Every row gives one point. To make a cloud, some directions were put in groups of two or more. Within a group, all points are equally far from the middle, so they leave a hole (a ring in 2 directions, a hollow ball in 3). The other directions are filled evenly. Then the cloud was stretched, turned, moved and blurred a little. How many holes are there, and how many directions does each take, smallest first?

Cloud (19 x 3):
[[49, 0, 54],
[-90, 11, -11],
[-20, 23, 70],
[3, -23, 17],
[-6, 38, 7],
[-19, 27, 13],
[-73, -28, -21],
[39, 2, -37],
[-5, 10, 37],
[34, 20, -40],
[-24, 62, 8],
[6, -20, -42],
[-28, 69, 23],
[-37, -34, 52],
[17, -75, 8],
[-30, 54, 24],
[-83, -25, 9],
[27, 32, 47],
[6, -56, -2]]
Holes: 0

Cloud (28 x 4):
[[4, -38, -33, -46],
[7, 35, 10, -32],
[-10, -51, -38, -28],
[-16, 4, -78, 22],
[-5, 41, -64, 0],
[-69, 53, -47, 16],
[-34, 19, -9, -53],
[-2, 54, 14, -8],
[43, -48, -44, -10],
[-43, 37, -26, 69],
[-18, 67, -36, 42],
[-23, -2, -12, 70],
[-45, 49, -1, -33],
[-53, 40, -43, 59],
[-20, 43, -58, 53],
[-68, -2, -47, -22],
[-63, 31, 30, -7],
[62, -31, -13, 27],
[-52, -18, 6, 44],
[-34, 43, 29, 29],
[31, 41, 9, 8],
[-2, -37, -52, -33],
[-13, 49, -55, 51],
[51, 15, -21, -23],
[28, -37, 13, -34],
[8, -19, 34, 20],
[-67, 13, 32, -4],
[-3, 64, 3, 12]]
Holes: 1 (4)

Cloud (54 x 6):
[[-18, 15, 34, 12, -14, -38],
[-39, -42, -48, -18, -18, 57],
[-43, -6, 19, -9, -26, 95],
[47, -53, 10, 42, -43, 22],
[78, 19, 36, 26, 17, 39],
[21, -19, 11, 43, 1, -59],
[-31, -45, 13, 67, -23, -42],
[-13, -22, 18, 53, -29, -47],
[5, -88, -30, -19, -30, 27],
[4, 33, 43, -49, -19, 19],
[45, 21, 51, -30, 41, 18],
[-22, 23, -18, 45, -16, -8],
[85, -28, 15, 22, 15, 10],
[-73, 13, 31, -19, -15, 19],
[10, -87, -27, 48, 0, 38],
[-29, -11, -19, 33, 63, -1],
[-20, 3, -15, -54, -23, 46],
[33, -10, 25, 15, 31, -48],
[10, -52, 35, -71, -22, 31],
[-14, -4, -39, 48, 13, -25],
[-10, -9, -46, 37, 5, 72],
[-36, -61, -42, 58, 39, 5],
[-12, -37, 9, 27, -72, 22],
[34, -7, -5, -15, -41, -16],
[74, -3, 54, 13, 17, -4],
[22, -60, 30, 64, 1, 45],
[54, 6, 45, 58, 33, 14],
[-22, -59, 7, 70, 40, -23],
[31, -25, 39, 29, 60, 47],
[46, 0, 71, -39, 16, 38],
[77, -42, 9, 30, -12, -6],
[25, -41, 51, -50, -3, -23],
[-11, -57, 46, 2, -54, 46],
[-17, -74, 40, 64, -13, 17],
[-14, -15, 11, -46, 16, 94],
[4, -72, 31, -50, -21, 52],
[34, 52, 16, 8, -4, 67],
[35, -26, 61, 49, 18, -15],
[-20, 19, 17, 12, 13, -39],
[3, -43, 7, 13, -73, 12],
[7, 23, 80, 24, 25, 32],
[22, -85, -30, -28, -3, 9],
[-2, -18, 13, -49, 10, -37],
[-2, -8, 65, -39, -36, -4],
[-40, -41, 40, 27, -40, -36],
[16, -57, 8, -12, -8, -60],
[-3, -19, 67, 6, 39, 65],
[28, -77, 31, -29, 15, -26],
[-4, 22, -9, 24, -27, -20],
[65, 40, 41, -1, 21, 22],
[36, -68, 11, 42, -19, 50],
[-37, 21, 24, 53, -34, 11],
[-71, -62, -6, 45, 12, 62],
[11, 42, 75, 14, 3, 30]]
Holes: 1 (6)

Cloud (87 x 8):
[[-41, -48, -59, -4, -60, -3, -31, 1],
[-67, -16, -27, 36, -84, 73, 18, -14],
[-38, -28, 17, 55, -15, 64, -17, 36],
[-65, 21, 6, -27, 28, 47, -33, -29],
[-52, 47, 43, -11, -9, -41, -20, 31],
[-5, 49, 1, 71, 21, 0, -49, 19],
[-62, 27, 50, 20, -8, 24, -33, -61],
[-42, 41, -4, -23, -63, -22, 13, 39],
[-35, -14, -12, -46, -28, 16, -46, -43],
[-7, 62, 64, 52, 22, 13, 19, -6],
[-40, -21, 36, -44, -30, -27, -9, -6],
[2, -13, 15, 17, -21, -8, 38, 67],
[-35, -14, -7, 42, 54, 15, -14, 30],
[-47, 11, 6, 40, 58, -44, 26, -48],
[-29, -10, -19, -63, -68, -30, -8, -39],
[-59, 55, 10, -21, -19, -25, 14, 3],
[7, -35, 52, 21, 13, -42, -8, 66],
[8, -2, -60, 5, -29, 15, 11, 35],
[-70, 64, 43, 18, 18, 48, -45, -4],
[-35, -15, 53, 16, 15, -27, 35, -27],
[-28, 30, -50, -33, -75, -52, -8, 23],
[-4, 76, 47, 18, -15, 14, 16, -36],
[-18, 21, -2, -70, -20, 2, -12, -29],
[-39, -17, -16, 42, -42, 19, -23, -51],
[15, -45, 31, 24, -84, -27, 16, 16],
[-23, -20, 25, -63, -39, -30, -10, -51],
[-26, -60, -2, -39, -53, 14, 25, -7],
[-70, -3, 31, 45, -16, 55, -10, -7],
[-43, -31, 13, 10, -21, -25, 31, 7],
[-9, 45, 13, 42, 3, -69, -2, 59],
[10, 53, 74, 54, 27, -43, -17, 5],
[-1, 30, 15, 4, -12, 7, 81, -24],
[-65, -5, 55, -15, -47, 16, 14, 36],
[-71, -15, 3, 24, 10, -60, -14, 24],
[-51, -15, 13, 18, -23, 48, -31, -36],
[-26, 86, -9, 64, -28, -1, 7, -12],
[-2, 3, -35, 62, -50, 36, -1, 4],
[10, 19, -51, 42, -40, 24, -17, 3],
[-30, -55, -46, -28, -68, 6, -24, -13],
[8, -7, 60, 17, 15, -20, 30, 17],
[-11, 60, 63, -45, 49, 10, 23, -19],
[0, 16, -1, -1, -46, 17, 57, 66],
[6, 36, 69, -46, 24, -46, -38, 14],
[-46, -44, -28, 5, -42, 91, 13, 1],
[-45, 55, 2, -17, 43, -32, -42, 34],
[-31, 59, -15, 26, -76, -17, -44, 7],
[-34, 19, -7, 67, -46, -17, 61, 27],
[32, 46, 91, -8, -9, 7, -28, -19],
[-28, -18, 19, -73, -41, 0, -17, 15],
[13, 28, 4, 71, -55, -45, -21, 23],
[-32, -38, 49, -23, -65, -6, 19, -8],
[-65, 7, 49, 60, -20, -45, -42, 3],
[-9, 46, -3, 50, 15, 49, -25, 37],
[-41, -18, 62, 5, -57, 9, 2, -17],
[-34, 13, 50, 64, 20, -26, 31, 36],
[-34, 42, 5, -9, -96, -1, 6, 16],
[-40, 81, 80, 12, 33, 16, 13, 27],
[-3, 17, 4, 3, 49, 32, 7, 43],
[-1, 62, 1, -5, 31, 15, -50, -41],
[-13, 39, -9, -9, -27, 83, -27, 40],
[-34, 22, 73, -59, 5, 11, 1, 11],
[-26, 36, 31, -23, -66, -24, -5, 5],
[-38, 3, -26, -55, -64, 109, -8, 2],
[19, 55, 20, 51, 35, -18, -52, -60],
[22, -10, 15, 39, -47, 27, -3, -51],
[-74, 1, 2, 74, -62, -54, -30, 26],
[-43, -23, 20, -70, -36, 32, 18, -11],
[-48, -3, 84, -52, 36, 0, -8, -16],
[-5, -29, 47, 18, -25, -43, 23, -19],
[-50, 14, 45, 16, -13, 9, -89, 18],
[-59, 32, -4, -23, -10, 79, -27, -19],
[-15, -5, 1, 54, -72, -59, 36, -46],
[14, 29, -2, -59, 4, 44, -1, -19],
[-38, 15, -34, -11, -80, 26, -54, -21],
[-42, -11, -85, 38, -38, -2, 51, 25],
[37, -11, -6, -22, -22, -13, 25, -20],
[-51, 6, 19, -10, -84, -35, 7, -31],
[-30, -17, 20, 58, -61, -24, 19, 2],
[-14, -50, 22, -84, -29, 60, -4, -54],
[-52, 72, -43, 22, -89, 35, 9, -10],
[3, 49, 14, -28, 23, -14, 17, -14],
[-20, -38, 10, -59, -57, 81, -54, 17],
[-16, -6, -58, 34, -8, -9, 15, 27],
[-30, -49, -19, -49, -51, 52, -10, -32],
[-60, -11, 74, 51, 8, -42, -25, 48],
[24, 38, -18, 49, -84, -35, -10, -16],
[0, 24, 40, -70, 35, 40, -46, -14]]
Holes: 2 (2, 2)

Cloud (103 x 9):
[[12, 0, -14, -26, -17, -13, 33, 12, -79],
[-27, 45, 11, 20, -28, 12, 28, -33, -25],
[12, -24, -81, 10, 69, 20, 20, -37, -2],
[-24, 37, -19, -91, 12, -4, 3, 25, -37],
[39, -74, 37, 52, 48, -15, 24, -42, 4],
[35, -44, 73, 37, 1, -23, -32, -29, 24],
[42, -70, -36, 0, 15, 24, -44, -4, -32],
[-32, 35, 32, 5, -28, 57, -33, -9, -13],
[3, -21, -63, -22, -31, -6, 7, -46, -35],
[35, 2, 33, -1, 44, -58, -57, 76, -54],
[71, 6, 47, 29, -15, -3, -68, -52, -25],
[-45, -10, -74, 10, 32, -11, 42, -10, -21],
[44, 20, 29, -29, 39, 1, 1, -24, 44],
[54, -33, 4, 13, 57, -64, -42, -1, -49],
[46, -6, 68, -37, -50, -1, -38, 9, 32],
[-1, -63, 23, 43, 23, -22, -41, -27, 33],
[15, 9, -79, -25, 35, -19, 33, -52, -17],
[20, 14, -28, -31, -13, 8, -53, -5, -12],
[82, 1, 45, 15, -9, -63, 30, 0, -16],
[-26, -34, 24, 14, 14, 80, 81, -32, -20],
[3, -1, 25, 6, 75, -19, 38, -1, -83],
[76, 20, -17, -11, -24, 43, 7, -29, -27],
[95, 1, 15, 31, 14, 29, 51, -52, -13],
[-3, -46, -28, 19, 76, -18, 80, 10, -31],
[-17, -39, -95, 8, 80, -10, 70, -55, -38],
[-37, -20, -2, 18, -60, 60, -7, -2, -35],
[15, 17, 2, -40, -53, -18, -66, 33, 43],
[-23, -31, -44, 26, 61, 22, 70, 23, -23],
[-3, -11, -51, 13, 10, -22, -8, 67, -41],
[45, -46, 76, -8, 17, -47, -9, 40, -17],
[25, -72, 45, -17, -5, -8, 11, -24, -45],
[66, 20, -29, 39, -5, -16, 1, 17, -56],
[58, -25, -14, -6, 56, -14, 33, -99, 39],
[11, -80, 4, -37, 4, 26, -18, 58, 17],
[2, -18, -66, 45, 28, -46, 5, -46, 12],
[62, 57, 58, -22, -10, 0, 18, 10, 13],
[6, -64, -1, 31, -22, 64, 63, -14, -46],
[-21, -71, -30, 15, -22, -4, -53, 9, -26],
[31, 29, 9, -25, 21, 15, 12, -36, 59],
[-34, 18, -30, -16, 33, 5, 31, -36, 35],
[4, -53, -22, 31, 100, 20, 48, -17, -68],
[31, -41, -8, 50, 33, -80, 34, 2, -19],
[11, -11, 32, -38, 3, -35, 61, -18, -43],
[-32, -17, 94, -5, -47, 31, -22, 38, -40],
[68, -31, -11, 57, 11, 0, -19, 16, -82],
[66, -46, -37, 18, 33, -78, 29, 8, -13],
[75, -75, 23, 16, -52, -7, 13, -37, -3],
[1, -15, -43, 13, -36, -15, 2, -52, 44],
[-2, -3, -6, -11, 40, 21, 71, 70, -70],
[-24, -84, 3, 38, 63, 53, 53, 0, -62],
[44, 15, 18, 33, 64, -35, 11, 40, 6],
[38, -17, -31, -59, 22, -27, 4, -53, 7],
[5, -6, 58, -33, -76, 37, -8, 23, 19],
[44, -13, -59, 6, -49, 10, -20, 12, -16],
[10, -18, -19, -42, 45, -45, 3, -53, -20],
[-20, -44, -10, 21, 6, -16, 73, -1, -86],
[21, 7, 48, -6, 45, -1, -40, -24, -20],
[-16, -50, 17, 13, 12, 0, 88, -72, -10],
[-15, -7, -3, -47, 25, 44, -17, -25, 33],
[-12, 54, 8, -54, 32, -4, 43, -31, -7],
[16, -30, -29, 58, 50, 68, 39, -51, -23],
[9, 36, 8, -30, -23, -56, 33, 7, 1],
[-38, -35, -58, 49, 29, 45, 78, -61, -11],
[48, -9, -23, 87, 18, 9, 39, -30, -40],
[2, 1, -59, 11, -32, 25, -25, 9, 3],
[-40, -26, 51, 56, 21, -21, 32, -41, -12],
[-35, -58, 4, -33, -28, 32, 59, -70, 11],
[-23, -63, -34, -17, 73, 67, 3, -27, -31],
[-24, -24, -17, 10, -32, 40, -8, 79, -47],
[5, -2, -8, 22, 51, -44, 43, 43, 8],
[-25, -30, -14, -23, 38, -37, -36, -47, -20],
[-9, -81, 5, 34, -38, 36, -17, -13, -68],
[19, -41, 34, 0, -55, 15, 55, 37, 7],
[-8, 7, -69, 15, -11, 12, 26, 5, -28],
[-51, -17, -16, 59, 32, -21, 1, 67, -36],
[-25, -26, -20, -42, -25, 44, -36, -8, -35],
[-7, -8, 21, 1, 24, -9, 0, 0, 64],
[13, 56, -9, -17, -18, 45, -8, 3, 3],
[-47, 14, -45, -40, 49, 48, 5, 16, -10],
[5, 1, -3, 38, -2, 49, -57, 12, -29],
[64, -1, 70, 9, 4, 9, 37, 38, -21],
[-1, -93, -15, -1, 49, 39, 27, 7, -90],
[-25, 0, 71, -20, 9, 3, -74, 49, -75],
[-7, -71, 24, 33, 74, -18, 11, -1, -15],
[22, -49, -37, 9, -20, -66, -16, -6, -26],
[69, 16, 7, 16, -16, 26, -36, 33, -44],
[49, -2, 26, -40, -64, 64, -20, 21, 23],
[-41, -19, 80, -7, 4, 64, -14, 31, -39],
[45, -17, -32, -37, -47, 41, 35, -48, -34],
[-9, -4, -20, 33, -41, 60, -33, -24, -9],
[19, -31, 12, 43, -34, 0, 48, 46, 30],
[45, 28, -17, 2, -29, 0, -19, 66, -45],
[14, -35, -33, -6, 69, 36, 69, -8, -98],
[-8, 31, 29, 3, -33, 10, -7, -34, -75],
[-10, 10, -27, 61, 39, -13, -20, 27, -5],
[17, -28, 33, -23, -3, 34, -25, 39, 78],
[25, -66, 21, -19, 45, -25, 13, 58, -59],
[38, 3, 79, 8, 6, -53, -4, -13, -1],
[-15, -23, -51, -28, -26, 7, -10, -80, -33],
[29, -24, -32, 16, -7, 40, -15, -8, -77],
[-17, -5, -31, 6, 2, -67, 23, 33, -31],
[-4, -31, 6, -45, 20, 32, 8, 52, -92],
[19, 20, 14, 0, -7, 40, -59, 81, -22]]
Holes: 1 (6)

Cloud (94 x 9):
[[54, 44, 36, -21, -31, -8, -9, -37, -21],
[50, 36, 19, -37, -20, -27, -41, 31, -37],
[2, -27, -7, -72, 44, -63, 28, -37, -50],
[-35, -44, -1, -26, 27, -56, 19, -64, 16],
[-16, 52, 27, 0, 18, 23, 74, -8, 36],
[-18, 23, -41, -10, -34, 11, -76, -7, 20],
[-78, -44, -14, 8, 18, 44, 3, -1, -36],
[14, -24, 44, -61, -3, -64, -47, 10, -36],
[53, -30, -38, 46, 57, -19, -16, 42, 8],
[-13, -5, 25, -81, 16, 32, 69, 46, -10],
[-30, 10, -5, 13, 30, -8, -57, 74, -12],
[-38, 57, -3, -22, -18, 40, 21, -21, 40],
[0, 39, -19, -28, 49, 55, 4, 63, -12],
[-46, -60, 60, -25, 37, 32, 16, -16, -5],
[57, -7, 30, -23, -40, 38, 26, 39, -4],
[67, -12, -54, -72, -10, -3, 14, -19, 7],
[-21, 7, 15, 38, 41, -57, -1, 4, 51],
[-24, 1, -48, -17, -5, -25, 67, 21, -45],
[34, 7, -14, -52, 66, -78, -24, 0, -33],
[17, -16, 38, -31, -27, 64, -16, -43, 3],
[28, -4, 49, -90, -14, -3, -19, 28, 32],
[-62, -44, -4, 10, 10, -68, -27, 6, -8],
[-3, -29, 9, -59, 37, 15, 65, 13, -71],
[21, -3, -58, 18, -5, 23, -21, -28, -19],
[3, -32, -29, -91, 15, -30, -60, -32, 15],
[-39, 25, -23, -14, 37, -53, 5, 14, -64],
[27, -50, 14, 20, 29, -79, -19, -31, 11],
[-15, 34, 26, -62, 5, -44, 47, -15, -19],
[10, -12, 42, -14, -36, 27, -56, 17, -37],
[-80, -37, -15, -35, 15, 5, 8, -50, -35],
[17, -12, -5, -20, -47, 47, -5, -8, -30],
[-13, -1, 12, 3, 46, 32, 52, 7, -53],
[-37, 38, -8, 33, 33, -47, 27, 27, 26],
[34, -20, -52, -31, -1, 17, -64, 51, 36],
[34, -48, -34, -36, 1, 18, 41, -48, 24],
[-28, -60, -33, -24, 13, 27, 49, 41, 35],
[38, -29, 50, -29, 14, -20, -41, 10, 54],
[-18, 4, -74, -14, 10, -91, 0, 29, -41],
[13, -30, 14, 41, 68, -53, 17, 9, 35],
[-11, -7, -59, -73, 46, -21, -47, -28, 20],
[-29, 44, -48, -41, 19, 35, -60, 8, 1],
[-30, 4, -63, -39, 1, -39, 39, 7, -63],
[-12, -48, 57, -17, 49, -22, 32, -33, 7],
[-11, 27, 61, -16, 46, -1, -33, 15, -4],
[7, 67, -17, 25, 33, -46, 27, -15, -21],
[-77, 35, -22, -39, 39, -42, -21, 51, -1],
[-42, -2, -26, -30, -69, -1, -7, -4, -11],
[-54, -1, -16, -28, 58, 75, 22, 42, -10],
[4, 56, 4, -49, 16, 54, 55, -5, 19],
[15, -7, -68, -55, 44, -89, 20, -17, -35],
[-52, -32, -44, -4, 48, 1, -71, 50, 11],
[-32, -25, 21, 11, 17, 50, 58, -21, 8],
[24, 13, 45, -17, -53, -12, 19, -36, 18],
[-32, 9, -32, -50, -31, 11, 47, 41, 42],
[-4, -18, 74, -54, 39, -8, 17, 17, 19],
[-40, 48, -60, -58, 29, -11, 21, 52, 7],
[-62, 6, -68, -52, -2, 46, -51, 41, 26],
[3, -20, -58, -53, 26, -22, -26, -71, -20],
[-19, -21, -17, -100, 63, -32, 19, -24, -27],
[39, 40, 15, -20, 39, -41, -49, -36, -29],
[23, -4, -73, 29, 25, -76, -27, 47, 31],
[65, -1, -6, -27, -7, 54, 22, 70, 11],
[42, 43, 31, -4, 67, -50, 17, 21, 17],
[28, 14, -11, 36, 19, -37, 75, 10, -27],
[-44, -51, -89, -57, 15, -15, 18, 39, 15],
[44, 49, 20, -17, -55, 40, 25, -5, 32],
[-33, 9, 56, -95, 19, -27, -36, -18, -17],
[-46, 41, 6, 7, 35, 20, 0, 62, 17],
[33, -1, -17, -12, 23, -68, -78, -48, -5],
[-20, 45, -77, -11, 19, -5, 19, -43, -2],
[-52, -52, 22, -6, 53, -35, -17, -30, -29],
[-47, 31, 55, -24, -37, -4, -7, 0, 5],
[-7, 44, 20, -23, -40, 1, -76, 23, 19],
[-77, -30, -40, -79, 29, -61, -29, -2, 11],
[-8, -40, 9, -31, 1, -32, 5, -70, -40],
[15, 11, -29, 9, -4, 32, 47, 78, 42],
[1, 56, 10, -70, -42, 6, -33, 61, 5],
[5, -17, -31, -67, -48, -1, -11, -31, 27],
[-17, 28, 3, -106, 29, -6, 10, -4, 20],
[62, 3, -20, 33, -12, -80, -38, 12, 13],
[33, 21, 61, -24, 7, 1, -34, 60, 1],
[-44, -73, -18, 22, -4, -10, -27, 2, -10],
[-54, 16, -32, -55, 7, -61, 45, -14, -2],
[-16, 2, -82, 6, 42, -3, 33, 68, -33],
[0, 42, -60, -53, 27, -43, 6, -18, -51],
[43, -14, 57, -62, 31, 36, -45, 49, -22],
[64, 33, -24, 13, -2, -25, 6, 77, 44],
[82, 3, 11, -17, 45, -11, -43, 30, -26],
[-9, -57, -29, -101, 1, 0, -49, -27, -7],
[26, -19, -69, -94, 27, -1, -36, 51, -20],
[10, -16, -67, 8, 11, -109, 1, -13, -16],
[6, -7, -53, -51, 50, -86, 43, 18, -7],
[-6, -41, -59, -53, -11, 24, -56, -22, -21],
[28, -3, -34, 35, 17, 17, 42, 64, -24]]
Holes: 1 (8)
